Every row gives one point. The window is the flat piece filled in between its corners: a triangle in 3 columns, a solid with four corners in 4, and so on. A path goes straight from each point to the next, and from the last back to the first. List the points from which the path goes on through the window.

Window (3 x 3):
[[ 37  24   0]
 [  1 -44 -19]
 [-60   5  -1]]
Path:
(1): [ -9 -24 -53]
(2): [ -4 -31  -1]
(3): [ -8 -51   6]
(4): [  4 -13 -53]
(5): [ 19 -34 -31]
(6): [ 29 -41  12]
(7): [32  9 21]
(8): [ 30  38 -33]
(9): [ 28  35 -32]
(10): [32  8 24]
(11): [-1  4 20]
(12): [ -6  28 -37]
(13): [-16 -32 -63]
(14): [-34 -43   4]
(15): [-56 -12  14]
(16): [-51  19 -18]
Through the window after points: 1, 3, 7, 9, 11, 15

Window (4 x 4):
[[ 25  29 -51  -4]
 [ 52  -4 -37   4]
 [-25 -40  -4  12]
 [-43  -9  74  38]]
Path:
(1): [ -8 -20   2  47]
(2): [-28  24  -2  34]
(3): [  6 -16  31 -37]
(4): [ 15   5  -2 -34]
(5): [ 30  21 -21  50]
(6): [ 25  -8 -27  39]
(7): [ 52  22 -11 -17]
(8): [-26   2  11 -16]
(9): [ -5 -10   1  78]
(10): [-39 -27  -4  49]
(11): [-30 -36  35 -23]
(12): [ 10 -19  27  -6]
Through the window after points: none

Window (6 x 6):
[[  7 -62 -13  40  17  20]
 [-37  17 -12 -14 -65 -14]
 [ 33  -6 -25 -14 -24  11]
 [ 27  33 -47  21   7 -37]
 [-77  -7  -9 -15  13 -54]
 [ 21 -12   8  20   2   4]]
Path:
(1): [-10   7 -20 -22 -27 -57]
(2): [-41  35  -4  17 -21  31]
(3): [-14 -13  -4   5  13  33]
(4): [  9 -34   7  22 -11 -30]
(5): [ 35 -22 -43  17 -20 -57]
(6): [  4  59 -25  19  25   2]
(7): [ 14  49 -29  32  29   7]
(8): [ 26  -4 -54   1 -28 -78]
Through the window after points: 5, 7

Window (8 x 8):
[[-23   5 -28 -53  50 -36 -22  33]
 [ 15  29 -44 -32 -46  -3   4 -40]
 [ -7   4  52  -3 -16  53  63 -45]
 [-48   4 -35  -1  42 -36  17  10]
 [ 32  15 -13 -14 -45  15  46  31]
 [ 33 -15   1  20  -6  60  33  -3]
 [-21  52 -24 -15  70 -23   7  15]
 [-19  32   9  -6  34 -80 -22 -35]]
Path:
(1): [ -9  34 -18   8 -41  23 -28  34]
(2): [-32  48 -35   5  -4  19 -15  24]
(3): [ -4  12 -29 -27  38 -43  11  -9]
(4): [  6   0 -17 -28   2 -24  37  -8]
(5): [-24  55   0  -2   1   7   3  32]
(6): [-39  40 -12   0  31   9   0  15]
(7): [ 15  28 -28 -30  63 -40  21   3]
(8): [ 30  23 -13 -40  25   8  49 -58]
(9): [-37  17  20  37 -32  21  27   9]
(10): [-36  20  15   4 -35  -2   2 -11]
(11): [ 35  27 -29 -55  50   3  56 -37]
(12): [ 14 -19 -45 -15  39 -28  44  23]
(13): [-27  70   2 -15 -23  15 -20 -25]
(14): [-33  29  -3 -18   0   6  -9  18]
(15): [ 32  -7 -13  -9  14 -30  49 -17]
(16): [ 20 -12  -4 -36  42  -8  65 -10]
Through the window after points: 6, 12, 14, 16
